Each row is a point. Before rounding, the points of a table are all equally far from one centre. They may lie mostly on one side of it. Where is the centre, to within rounding?
In the rows, zero is written as 128.

Points (9 x 3):
[[144  57 112]
 [143  68 101]
 [172  78 126]
 [130  31 163]
 [186 101 147]
 [168  87 114]
 [175 118 119]
 [153  43 167]
 [157  81 105]]
Centre: [106 110 162]

Points (18 x 11):
[[ 91 179 112 144 150 158  87  68 120 192  92]
 [ 82 213 216 125 121 137  83  82 143 192 104]
 [177 179 144 121 189 189 105 131 139 190  82]
 [124 179 108 121 121 190 114  99 158 199 141]
 [139 215 186 127 156 121 131 171 109 201  81]
 [123 150 128  84 147 193 123 144  96 165  86]
 [136 198 167 147 136 116 102 100  45 142  51]
 [112 239 141 151 138 158 106 122 100 212  99]
 [ 81 195 150 107 161 192 103  73 123 197 118]
 [113 200 120  96 169 182 127 138  82 178 109]
 [130 161 162 101 178 146  69 141 155 189  87]
 [115 217 131 124 184 183 110 143  81 132  77]
 [135 159 143  95 131 127  95 126  84 196  72]
 [129 211 140 126 100 154  79  63 104 202 143]
 [150 144 148 121 153 225 112  99  93 203 117]
 [193 191 157 130  72 188  81  77 114 122 127]
 [126 224 131 114 130 216 117 147  95 151 104]
 [137 204 153 117 147 204 119 122  66 184  74]]
Centre: [137 172 177 149 141 149 123 108 119 138 127]

Points (29 x 24):
[[160 142 127 188 113 106 135 105 158 161  75 181 120 150 131  85  81 120
   91  25 115  84 112  81]
 [165 164 107 200 116 111 114  67 152 163 111 142 120 165 126  99 110 149
   75  24 109 104 136 127]
 [154 136 114 192 133 122 123  86 101 160 123 123 134 124 133  85  75 116
  127  32 100  58 166 111]
 [166 115 103 207 120  88 151  69 105 186 111 167 135 151 133  98  50 124
   79  63 123 140 167 102]
 [124 123 120 176 115 116 144  57 110 221 137 156 115 158  76 122  71 135
   91  73  98 106 145  91]
 [129 107  87 187 112 108 108  32 130 169 102 126 102 147 120 109  63 141
   88  82 102 107 207 110]
 [169 152 120 163 128  68 142  44 133 189 103 139 116 158 142 111  76 122
   88  56 100  91 164  95]
 [134 135 112 211 129 115 124  77 131 170 127 109 110 169 152  96  52 146
   96  74 114 108 133 139]
 [112 157 128 180 109 136 130  91 148 170  96 130 115 131 121  86  51 158
  109  58  82  93 133 124]
 [139 121 143 125 129  92 132  41  94 180 104 117 134 151 123 117  97  94
  123  52 141  85 165 107]
 [126 156 143 185 123  85 131  91  98 150  83 138 104 157 133 114  40 128
   64  57 153  92 166 124]
 [108 140 120 191 113  96 106  77 131 155 100 156 115 139 110 104  58 141
  107  44 124 125 151 139]
 [134 126 107 227 129 115 149  72 101 164  90 127 138 144 111  95  79 115
  110  61 134 117 154 160]
 [161 144 110 183 122  81 147  76 116 166 105 147 133 146 153  60  63 153
  112  80 123  88 130  96]
 [155 172 136 169 107 103 131  68 130 189  72 152 137 160 133 120  62 104
  125  51 116 117 151  77]
 [150 146 125 183  77 121 134  60 131 181  92 177 118 147 134  78  73  95
   85  38 131  65 150 121]
 [138 113  84 181  84  91 130  65 147 165 122 146 139 158 107  88  53 114
   98  56 182  79 146  66]
 [163 116 131 204 113 126 112  51 110 179  92 145 123 120 122  88  80 114
   92  32 114  71 130 101]
 [153 148 128 213 149 114 140  51 111 159 131 169 127 134 112  81 105 130
  105  45 135  87 134  96]
 [140 150 116 209 110 108 128  96  97 176  58 174  96 165 126 103  83 121
   46  53 103  96 140 118]
 [147 129 101 177 117 121 127  67  80 153 139 139 157 158 126 103  81 150
  104  34  99  91 142 102]
 [146 175  96 184 123 121 112 112  85 174  93 179  98 177 132 101  48 140
   83  72 123  91 143 120]
 [161 135  97 180 100 119 129  94 115 183  89 139 118 199 132  79  57 159
   54  73 107 101 136  97]
 [154 110 105 193 144 114 149  87 105 120 107 143  97 146 103  69 114 151
  125  47 133  82 181  87]
 [143 150 114 213 134 112 134  70 110 154  98 132 144 160 113  95  69 161
   55  51 111  85 150 120]
 [175 131 111 189  90  98 161  91 123 166 102 150 129 173 126 121  56 135
   76  19 131  93 161 109]
 [168 142 104 166 141 124 136  49 116 168  86 150 126 168 108  91  67 154
  106  57 140  64 138  91]
 [126 111  88 159 123 103 117  96  92 172 118 146 150 144 121 115  67 115
   87   7 104 118 142  96]
 [167 123 109 210 120 103 145  91 110 192  89 173 116 147 155 121  77 137
   79  44 108  56 163 104]]
Centre: [151 132 100 153 109 142 137 114 135 146 113 134 120 115 123 134 114 104
  71 115 139 105 151  94]

Points (27 x 24):
[[111  86 115 137  79  80 115 138  52 188 115 149 174 155 136  84  24 144
  113  59  98 126 151 184]
 [134  61 127  98 107  96 143 177  47 179  91 171 175 120 134  69  27 103
  165 116 100 165 151 196]
 [142  91 155 107 120 101  89 170  75 182  80 160 163 145 166  63  29 104
  168 117 122 137 126 184]
 [137  56 127 138  90 116 123 179  70 192 138 159 142 139 164  62  20 151
  160  92 120 152 153 200]
 [120  85 138 111 116  71  99 173  51 174  84 176 138 131 140  30  50 130
  158  72  99 123 167 189]
 [119  83 116 143  91  76 105 180  86 174  97 175 167 137 130  61  40 121
  157  97 111 159 104 193]
 [122  94 144 126  76  96 106 171  58 152 118 154 132 139 140  35  15  84
  128  67 140 133 152 221]
 [155  82 186 130 106 104 107 157  66 185 141 186 132 152 133  89  59  88
  136  72 127 167 114 180]
 [105  89 163 144  76 106 121 193  47 181  96 165 158 131 131  41  28 150
  117 101 126 151 148 190]
 [134  87 175 135  96 115 131 169  87 174 147 196 144 151 136  75  41 134
  127  63 120 143 143 236]
 [121  52 167 143 103  94 108 137  75 224 108 166 128 136 130  70  33 113
  137 118 104 127 163 193]
 [127  98 138 126 106 108 101 184  94 155  98 169 120 166 147  49  23 144
  126  81 108 126 130 176]
 [129  86 169 150 109  93  98 157  52 180 110 163 145 161 133  84  36 100
  145  47 133 156 161 188]
 [119  82 141 138 123 131 107 166 128 176 100 175 135 152 156 100  13 108
  135  72  98 140 129 163]
 [147  79 137 122 102 113 108 138  34 184 107 166 165 113 128  45  17 100
  153  78 125 127 143 194]
 [158  90 137 139  93  88  93 186  63 183 115 172 144 135 153  60  59 133
  166  73 113 111 106 195]
 [110  77 138 111 119  90 141 177  88 191 108 162 147 135 114  72  11 124
  146  63 124 125 134 187]
 [129  83 153 140 107 106 100 146  75 205 115 166 118 137 166  75  24 155
  144  96 126 158 147 205]
 [145  94 156 152 107  60 126 140  48 195 123 178 144  89 155  74  33 129
  117  64 109 133 126 176]
 [125 113 154 103 136  94 118 181  66 194 159 189 156 151 142  55  60 115
  164  83 126 135 113 166]
 [124  92 123 138 102 114 113 183  50 175 111 163 145 142 112  57  20 146
  120  94  99 115 147 203]
 [139 100 141 172  95 108 104 197  70 171 126 181 123 143 144 101  16 111
  159 109 117 152 141 191]
 [143 114 153 152  89  87  72 137  94 196  94 130 134 128 141  70  20 127
  130  92 108 138 120 169]
 [139 106 155 156  84  85 130 160  56 184 136 173 151 149 140  52  19  83
  133  69 134 173 157 197]
 [135 103 169 132 109 111 109 177  98 183 131 152 125 146 158  37  10 102
  111  86 118 153 141 197]
 [144 110 146 161  74  77  82 164  44 157 127 166 154 147 150  47  25 129
  151  93  95 132 165 188]
 [173 105 118 165  97  66  88 141  66 157 122 167 129 140 170  89  52 151
  162  95 132 144 139 167]]
Centre: [115 116 141 123  79 119 142 146  93 153 124 142 145 105 152  88 101 104
 139 103 112 131 169 168]

Points (30 x 24):
[[103 133 149 165 174 164 143 204 156 133 122 119  90 106  98  60 116 105
   68 139 101 135  54 157]
 [ 87 118 162 118 124 157 136 153 147 180 106  95 126 129 108  64 116 110
  119 129  89 112   8 183]
 [ 78 126 160 149 152 149 143 208 122 147 145 110  68 167  96  58 147 111
  116 136 100 148  58 126]
 [ 91 116 172 144 176 161 172 192 139 147 103 129  96  89 112  35 135 106
  112 115  78 123 102 154]
 [104 166 193 142 151 139 159 161 143 156  75 145 113 133 116 106 166  90
  121  78  70 123  28 160]
 [ 84  95 187 131 170 144 134 214 153 138  99  84 127 137 128  75 143 108
  114  86  86 127  62 132]
 [ 67  92 212 186 145 140 159 159 108 160 123 120 110 142 117 113 131 105
  111 131 112 125  53 160]
 [ 75 104 188 161 158 147 127 156 143 159 133 127 112  96 144  85 118 154
   82 133  67 145  49 145]
 [ 74 113 153 150 150 152  90 194 131 159 117 136 118  80 122  79 177 114
  113  97  68 118  46 142]
 [ 89 136 196 154 155 163 128 171 149 143 102 102  81 101  96 120 123 126
  138 119  93  94  13 110]
 [ 81 112 177 139 169 125 144 168 131 188 127 141  91 109  75  87 118  60
  119 149 105 110  60 179]
 [ 79 127 192 104 168 132 119 179 135 150 112 127 100 108  89  73 124 119
  142 144 112 102   9 128]
 [ 83 117 175 161 149 135 126 225 169 156 138 144  95 119 112 117 120 141
  148 110  81 127   7 145]
 [100 137 204 122 134 138 144 219 138 174  87 147  67 139 120 100 129 140
   94 145 112 102  63 168]
 [ 65  91 196 166 139 160 136 187 133 138 108 118 110 100 102  83 145 115
  113 151  98 114  44 149]
 [138  84 165 168 175 119  69 196 141 170 127 132 107 104 123 123 144 120
  114 128  87 134  68 159]
 [ 80 117 192 136 136 131 118 200 140 154  83 135  81 132 110  67 140 132
  103 131  98 133  63 147]
 [ 72 113 176 155 137 137 122 183 156 155  98 137 107  81 133  44 134 115
  123 129 103 130  68 129]
 [ 67 131 176 140 152 151 157 202 120 128 115 135  85  99 100 112 137  64
   83 145  97 156  30 138]
 [ 70 113 207 145 161 166 117 200 142 159 123 114  91  95 144 121 156 122
  112 132  99 140  56 180]
 [116 121 202 168 131 134 147 186 135 143 130  96  88 115 115  74 127  80
  112 100  88 116  25 127]
 [ 68 111 155 147 143 116  90 206 188 152 109 153 117  99 128  98 127 124
  113 105  83 134  50 142]
 [101 122 182 150 119 144 145 156 145 151 100 108  93  69  99  60 147 123
  142 146  85  98  42 152]
 [ 67 114 176 157 149 138 133 198 150 183  69 110 136 117 131  89 118 127
   98 135 115 128  52 136]
 [105  96 182 128 148 133 153 193 153 210 114 146 118 104 141  70 138 119
   72 129  85  92  45 142]
 [ 79 106 207 117 151 138 129 179 185 142 134 120  85 104 111  93 112 100
  116 120 100 128  57 189]
 [ 84  88 176 161 151 164 138 180 161 181 112 108  84 110 100 109 123 106
   84 135 136 117  44 121]
 [ 69 118 161 165 125 144 135 212 127 171 110 147 109 129  88 115 143 114
   99  99  36  83  53 146]
 [ 74 119 134 139 157 144 123 204  96 149 111 169  70  93  97  68 154  92
  116 123  82 125  60 170]
 [ 62  94 185 141 168 139 147 182 167 157 132 120 111 107 129  67 123  94
  118 137 113 139  45 176]]
Centre: [122 133 129 111 137 146 159 170 126 142 142 136 127 120 129 133 127 116
 130 124 103 114  83 136]

Points (29 x 24):
[[171 144 100  67 105  84 174  82 123 103 108 146  52 120 198  72 148 144
  124  77  80 103 126 196]
 [151 172 108 114 147 116 219 134 121 108 108 119  58 129 156  92 159 167
   64  66  73  70 113 185]
 [138 158 131 115 159 107 169 131 128 145  87 167  51  54 101 126 187  84
  136  52  77 123 179 185]
 [122 167 115  64 129  95 157 102 108 124 135 155  51  77 155  72 161  78
   86  76  51 112 155 154]
 [134 174 102 121 141  76 181 122 125  93 118 154  25  64  83  98 162 133
   90  83  86 106 144 193]
 [210 171  72 113 122 109 190 122 107 143 116 158  69  91 142  66 142 157
   96  58  76  85 154 152]
 [158 167  88 104 129  55 207  93 118 122 100 160  58  80 142 109 138 163
   92  82  52 121 164 111]
 [177 183  89 102 101  48 174  95 120 120  86 145  73  99 127 119 122 161
   77  58  58  91 165 138]
 [135 154 114  65 129  65 151 122 117 151 111  94  50  82 158 111 184 153
   83  74 134  68 166 159]
 [165 144 135 117 171  75 135  85 121 126 123 144   7  97 189  83 220 150
   85  80 107  96 138 168]
 [140 165  78  94 129  71 204 139 117 135 115 156  45  82 182 102 177 112
   67  87  92 103 156 194]
 [158 163 154 116 114  61 150 122 161 153 111 126   9  89 135  33 141 118
   81  58 106 150 167 141]
 [182 191 113  87 133  57 160 131 150  89 136 179  63  75 136  58 123 131
  100  73  93 148 165 149]
 [177 143 114  74 164 120 184  98 111 108  81 126  28  99 173  74 180 168
   85 122 110 140 169 150]
 [164 153 106  85 170  81 200 142 107 140  76 166  32  98 146 134 129 133
   87  89  79 107 118 170]
 [110 147 107  91 118 101 183 116  86 105 118 148  11  38 130 116 138 125
   65  38  95  88 160 134]
 [163 191 157 112 159  83 184 127 159 111 137 130  94 103  98  93 163  97
   87 100  82 126 161 161]
 [137 163 117 117 113  72 194 166  62 100 116 139  75  61 152 105 116 157
   71  77  75  94 162 180]
 [125 163  66  91 147  46 176 147 108  94 101 144  47 107 191  93 125 124
   53  60 126 115 145 162]
 [186 185 122  55 118  99 149 126 135  82 109 125  95  86 137  82 139 110
   80  44  90 101 135 150]
 [156 159  76 112 142  50 163 159 146 125  81 129  44  77 169  73 169 100
   83  78  89 133 132 153]
 [134 158 102 108 144  55 192 122 105 121 109 134  21  77 150 116 153 110
   63  58  75 111 172 146]
 [123 126 108  77 141  85 137  85 116  81 114 107  64  56 154 131 151  86
   89  95  87 101 113 123]
 [130 145 158 104 156 122 176 136 112  78  73 127  19  60 154  95 142  85
  118  96  93 129 194 172]
 [162 147 132  64 107  72 168 111 161  81  92 120  63  85 146 122 158 116
   91  72  79 104 193 199]
 [126 145 120  98 154  35 180 136 118 136 103 151  42  86 144 116 139 133
   85  65  64 101 132 194]
 [177 150 115  73 132 100 157 143 141 118 129 153  63  99 171  36 129 118
   51  77  71 126 212 159]
 [110 153 121  24 135 130 144 158 166  83  80 168  42  63 150  86 156  98
  100  62  79 142 173 134]
 [144 177 109  58 146  89 176 137 173 107 113 154  77  71 165 115 130 129
   82  81  45  95 193 151]]
Centre: [113 130 132 151  99 141 121 130 145 119 102 181  83 124 159 121 145 153
  91  82 123 128 153 138]

Points (29 x 24):
[[ 52  53 144  93  85 123 133 144  44 102 171 126  69 127 130 163 163 154
  185 109 150 102 140 136]
 [112  71 153  97 122 125 185 160  94 129 168 149  92 105 123 139 162 190
  209 142 146 151  68  99]
 [ 75  91 166  82  91 123 157 135  68 126 143 139  60  88 110 249 104 104
  193 185 149  81 130 136]
 [ 99  90 165  57  80 143 157 129  96  83 141  81  64 124  76 171 123 199
  193 166 119  78 140 129]
 [ 93  55 168 122  24 179 117 129  77 111 143 100  71 101 130 198  92 162
  145 123 153  75 118 128]
 [ 66  64 209  81  93 147 152 130  89 184 164 100  60 127  67 177 158 183
  182 130 161 131  53 147]
 [ 97  44 167 108  37 118 145 155  67 144 188  99  75 105 114 198 150 216
  161 147 109 135 133 149]
 [178  46 181 110 114 132  98 147  91 164 158 115  68  92  87 213 137 213
  130 122 153 108 141 164]
 [130  36 193 111  93 125  88 132  46 159 135 152  99 108 120 146 139 171
  143 131 162 125 113  96]
 [ 55  62 178  75  84 124 124 181  74 104 165 148  62  80  88 197  71 143
  112 153 195 151 116 154]
 [ 82  56 132 101 127 140 112 146  89 132 139 124 129 105 136 175 120 217
  157 127 148  66  59 101]
 [ 91  70 166  97  93 151 127 155  21 137 110 136 131  86 131 147 143 210
  139 116 126 125 136 123]
 [113 124 143  92  88 186 138 138  26  95 142 131  63 193 100 176 147 159
  179 187 166 118 119 153]
 [136  89 133 110  81 170 156 186  62 147 180 103 135  85 103 181 128 202
  165 168 143 124  73 150]
 [101  92 125  96  78 178 150 143  51 113 175 145 134 109 109 172 125 222
  179 141 144 104  83 141]
 [110  94 184 105  75 157 109 154  75  96 172 137 115 126 102 172 101 187
  197 107 137 118  79 158]
 [ 99  98 173 103 122 124 116 164  40 157 155 112  88 137  67 161 102 208
  188 155 160 158 132 120]
 [ 92  38 171 113  76 113 157 115  26 125  77 130  85 131  87 186  87 169
  164 135 135 103 130 138]
 [110  63 168 105  76 149 137 179  70 107 159 144 125 122  91 163  85 181
  117 147 138  73 141 120]
 [126  64 175  79  73 137 166 152  73 169 156 105  73 129 146 229  96 174
  130 104 129  86 121 188]
 [ 81  95 129  83  68 147 187 132  28 109 134 152  93  96  69 192  88 163
  184 127 137 128 137 142]
 [115  55 176  91 125 196 143 139  52 165 158 109  83  80 114 194 111 186
  184 138 157 101 142 124]
 [ 82 100 184 101 131 185 157 112 108 122 182 149 104  77  71 228  99 210
  160 117 179 106  93 134]
 [112  47 191  81 116 156 139 151  24 146 127 110  91 126  98 168 115 227
  163 160 127 163  80 177]
 [115 108 198  90  77 139 159 136  61 143 133 160 129 104 130 174 141 181
  185 117 155 122 146 187]
 [107  36 107  64 151 152 152 126  49 138 160 134 129 129 122 179 100 164
  170 110 129 125 103 127]
 [ 93  61 153 122  76 143 141 127  58 180 108 130 125  82  99 196 108 184
  162 191 207 113 134 139]
 [100  91 166  93  98 123 155  76  94 149 149 137 106 167  73 165 127 197
  163 173 171 122 198 161]
 [116 106 135  75 108 139 136 153  82  79 145 124  86 139 159 190 133 241
  177 134 184 130  91 129]]
Centre: [ 92 102 137 122 119 147 137 119 114 132 124 127  65 115 109 185 138 154
 113 160 124 145 104 153]

Points (29 x 24):
[[132 120 109 106 241 135  73 149 104 101 109 126 168  79 137 138 128  94
  130 112  91 173 109 247]
 [114 112 131 137 209 146  50 161 110 140  74 120 166  91 142 143 152 113
  118 186  69 143 101 248]
 [161  88 132 158 210  93  58 161  75 122  93  95 149  72 128 145 122  80
  135 128 108 180  82 234]
 [114 134 112 117 217 146  61 163 126 106  71 178 151  80  88 121 122 113
   94  84  61 146  80 207]
 [126  95 156 118 194 177  66 142 124 122  86 142 164 110 154 130 148  71
  156 146  76 156  84 238]
 [160  94 109 153 215 179  60 175 148 120  82 118 151  86 155 123 113 110
  157 155  70 164  85 201]
 [153  98 150 143 187 162  64 178 150 110  81  82 170 139 145 133 171 101
  132 143 101 175  99 202]
 [150  95 127 153 211 160  57 160 126 102 101  97 174  85 151 142 128  88
  132 125  59 160  65 222]
 [129 127 120 138 198 145  52 168  94 104  60 116 144  95 143 134 150 108
  125 126  30 151  69 198]
 [142 154 126 152 233 136  71 164 126 108  99 127 178  76 146 157 167  93
  116 159 100 193 115 249]
 [116 100 140 129 217 130  58 183 134 114  75 142 212 119 152 135 127  82
  140 188  72 149  75 181]
 [117  79 143 136 203 162  86 179 137  95  95 167 147  97 102 159 134  81
  161 166  82 189 103 213]
 [125  91 106 111 219 140  24 158 140 113  70 148 141  79 122 101 154 122
  121 129 112 178  79 205]
 [124  74  99 149 214 179  64 171 122 130  84 142 176  94 143 143 169  97
   77 162  82 129  91 200]
 [153  99 121 169 215 178  48 140 130  83  72 139 153 106 130 148 121 106
  112 142 103 196  87 213]
 [140  91 108 129 181 187  67 163 133 121  61 125 146  94 159 148 135  77
  136 157  77 170  83 192]
 [150  67 108 165 202 163  48 154 106 106  73 157 147  93 148 122 110  97
  116 129  60 186  93 202]
 [134  93 112 138 220 177  60 174 130 111  99 148 171  94 139 160 112  87
  144 113 106 156  46 222]
 [134  99 131  87 209 159  71 170 153 101  49 139 141  67 142 115 143 108
  123 149  94 117 106 201]
 [108 124  97 146 181 151  57 161 150 110  60 111 156 116 129 135 117  90
  160 120  89 188  67 223]
 [155 116 119 124 198 147  55 204 129 112  72  96 180 104 150 119 141  89
  120 148  66 153  80 215]
 [146 104  96 130 211 167  53 166 113 110  74 115 153  86 159 161 121  84
  102 121  94 155  71 196]
 [131  96 141 145 203 158  89 141 136 133  65 120 174 122 148 149 184  86
  173 143  95 171  98 232]
 [142  95 143 163 222 140  53 157 138 124  77 157 192 106 127 188 138 115
  143 115  69 145 103 219]
 [150  95 159 164 210 162  77 162 115 103  65 146 165  95 142 137 131 111
  145 141  42 175 111 241]
 [151 100 154 137 169 149  43 163 106 130  57 101 195 124 165 151 101  90
  121 129 122 161  99 204]
 [124  77 159 158 181 167  36 161 134 141  92 137 180 109 118 143 118  87
  115 145  63 175  98 221]
 [164 108 104 130 213 180  87 130 121  90  83 138 164  96 130 159 160 134
  144 116  65 140 100 210]
 [118  92 122 117 209 180  86 151 112 112  57 143 144 108 143 158 133 117
  140 163  68 187  80 188]]
Centre: [125 126 137 166 170 118 113 157 117 125 105 153 166  88 133 112 134 120
 121 134 119 148  93 180]

Points (27 x 24):
[[ 84  51 125 189  98  87  96 156  65  65 176 100 175  64  87 124 193 108
  153 122 141 130  79  83]
 [ 87  46 128 173  96  80  57 160  83  72 128 107 171  91  93 113 182 156
  130 115 122  89  73 126]
 [133  95 129 220 123 105  95 147  85  60 180  86 146  82  63 113 161 130
  119 147 129 105  95  83]
 [111  77 122 185 131  78  67 107  74  61 164 122 195  63  50 117 146 174
  108 128 163 171  70  97]
 [120  59 150 158 106  49  76 143  69  94 144 138 181  40  69 152 208 134
  109  92 140 151 125  75]
 [129  68 142 138 128 134 115 106  79  70 130 102 173  61  61 123 167 112
  125 161 127  73  72  85]
 [ 96  37 130 191 110  56 105 129  78  57 167  84 195  64  98 101 154  96
   95 111 140 131  89  78]
 [ 78  70 128 154  67  74 103 166 110  53 162  96 150  73  94 104 174  86
  127 158 144 122  51  78]
 [101  95 147 176  82  90  86 160  98  70 126 120 153  12  79 167 183  87
  111 158 155 145  79  89]
 [108  89 120 161  78  63  76  98  36  76 148 104 188  77 107  98 168 109
  124 165 126 112  90  80]
 [104  97 123 191 114  89  66 159  94  50 135  85 146  53 132 122 181 125
  104 139 153 173  98  36]
 [ 86  85 104 212 105  70  62 121  77 103 161 110 140 122  94 131 226 146
  135 166 171 151  91  78]
 [119  47 111 166 107  61  65 157  68  64 162 147 173  64 107 118 201  95
  127 139 106 110 118  86]
 [115  62 153 149  85  74  38 148  98  89 105 121 132  93 100  76 207 131
  124 140 134 157  79  68]
 [122  92 138 218  89  37  94 151 123  60 147 120 164  70  84 139 169 137
  115 149 147 150 111  77]
 [134  74 142 199  88 106  77 138  59  84 149  87 172  37  67 114 135 143
  121 151 134 118  46  62]
 [ 96  65 139 168  79  74  85 124  65  68 111 117 149  33  98 137 168 171
  109 143 164  86  91  74]
 [ 96  83 117 185  95  55  64 156 118  47 129 135 149  75  60 118 171 138
  153 146 139 118  91  79]
 [102  26 113 143 129  78  70 135  60  51 130 103 135  64  75 102 189 139
  107 151 138 116  52  68]
 [ 64  80  68 174  89  91  87 138  95  81 103 123 161 117 133 146 197 139
  124 127 156 110  82  91]
 [101  77 123 175 110  64  99 152 105  54  96 129 158 114  60 132 154 115
  116 141 141 159  75  69]
 [ 74  99 150 151 104  73  52 162  91  79 111 168 106  71 125 109 189 136
  152 160 180 128  60  84]
 [105  70 147 204  79  85 138 119 106  97 137  98 188  96 100 104 155 128
   92 143 109 154 112  82]
 [105  70 116 219 108  73  55 136  87  89 141  90 180  86  82  75 190 142
  127 129 141 119  75  61]
 [102  61 102 156  68  63 123 125  80 107 133  93 171  94  65  90 178 145
   83 147 133 112 102 104]
 [ 96  51 103 170  82  85 104 136  97  30 152 102 175  77  89 150 167 111
  129 144 136 131  72  86]
 [ 83  57 126 170  96  73  70 136 111  57 150  91 129  80  45 163 146 170
  111 189 149 151 100  72]]
Centre: [106  76 122 142 142  79  71 117 122 152 167 119 136  72 118 144 136 120
 112 134 144 128  77  84]

Points (29 x 24):
[[ 70 121 158 169 151  84 145 143  12 114 200 115 155 158 133  69 133  78
   74 140 129 131 111 158]
 [103 139 170 163 152 117 157  93  54 121 175 131 124 177  82  89  65  40
   32  92  74 101 107 135]
 [122 107 203 122 143 103 156 107  46 117 201  94 121 161  75 107 112  31
   66 114  74 136  75  96]
 [ 96 108 170 150 136  89 166 149  24 132 211 121 128 157 104  79  86  87
   67  75 108  83 114 159]
 [ 92 110 140 120  91  85 158  91  95 175 182 129 139 143  94  85 136  70
   45 115 120  97 121 109]
 [139 126 182 154 122 104 168 106  74 128 207 114 158 138 115  87  88  87
   64 108  71 114  91 100]
 [107 125 190 182 158 127 168 137  75 151 191 148 137 152 108  59 150  91
   96 144  85 117  95 138]
 [ 85 128 158 134 111 134 153 141  66 142 214  94 113 173 146  59 134  54
   44  98 136  83 132 140]
 [110 103 179 149 144 102 113 122  13 163 223 129 106 163  98  88 110  52
   64 160 131 106 111 118]
 [131 134 197 116 168 122 136 126  45 103 147 148 110 128 141 136  84 104
   65 107  62 157 128 106]
 [126 106 210 153 157 105 138 105  88 174 172 139 181 172  93  87 106  92
   38 104  97 154 105 134]
 [ 68 147 152 147 166 122 159 140  44 148 200 127 123 142  76 111 124  39
   56 133  92 122 107 111]
 [ 70 123 195 122 169 117 158  94  59 142 178 102 147 179 118 101 121  94
    8 120 168 116  92 111]
 [102 111 170 114 164 117 132 113  33 148 215 123 151 169  81  83 132  88
   77 156  99 132  72 111]
 [103  82 200 158 130  84 154 131  61 122 208 131 181 183 109  72 105  90
   64 134 105 107  75 124]
 [ 71 144 129 134 133  91 159  89  23 143 192 124 108 131 103 104  92  55
   60 142  79 120 139 144]
 [ 94  63 166 150 140 139 150  89 100 185 179  84 137 168 104  58 148  95
   29 144  98 114 129 103]
 [ 90 102 206 116 163 126 117 117  18  99 149 106 119 189  80  64 147  73
   25 133 104 146 130 111]
 [101  94 193 110 186 140 162 115  64 141 215 133 127 137 104  72 113 122
   74 114 113 112  79  97]
 [ 96 114 139 158 140  93 192  89  64 132 209 105 151 144 112  94 123  66
   37 101 110 113 113 163]
 [107 112 194 183 140  86 173  84  36 136 179 167 137 159 121 103 127  60
   92 148 100  79 170 106]
 [117 127 170 179 124  72 166 131  61 164 201 128 129 152 125  65 118  68
   86 152  90 154 122 131]
 [102 107 153 110  85  85 166 108  90 129 158  72 107 135  63 115 144  44
   56 109 130  96 126  73]
 [132 120 153 142 181  80 165 127  20 125 180  99 111 160 103  83  85  63
   67 114 129 127  78 100]
 [ 66 111 184 146  86  96 145  82  42 111 197 145 108 157 100  62  89  74
   69 171  66 131 136 118]
 [ 82 102 186 165 105 115 177 148  28 151 190 123 173 186 139 121  90  97
   88  77  94 109 100 127]
 [ 87  78 199 122 205 108 179 118   7 117 169 131  96 154 106  99 129  64
   75  86 114 156 116 141]
 [122 125 142 158 138 113 188 118  53 126 187 102 108 150  75  72  87 121
   79 149 161 148  87 196]
 [ 72 127 151  90 122  88 181 100  58 120 200 109 101 132  87  97 132 124
   44 159 117 128 143 140]]
Centre: [ 87  91 174 140 140 132 132 108  94 112 152  95 119 175 103 119  91  84
 118 127 133 128 146 134]
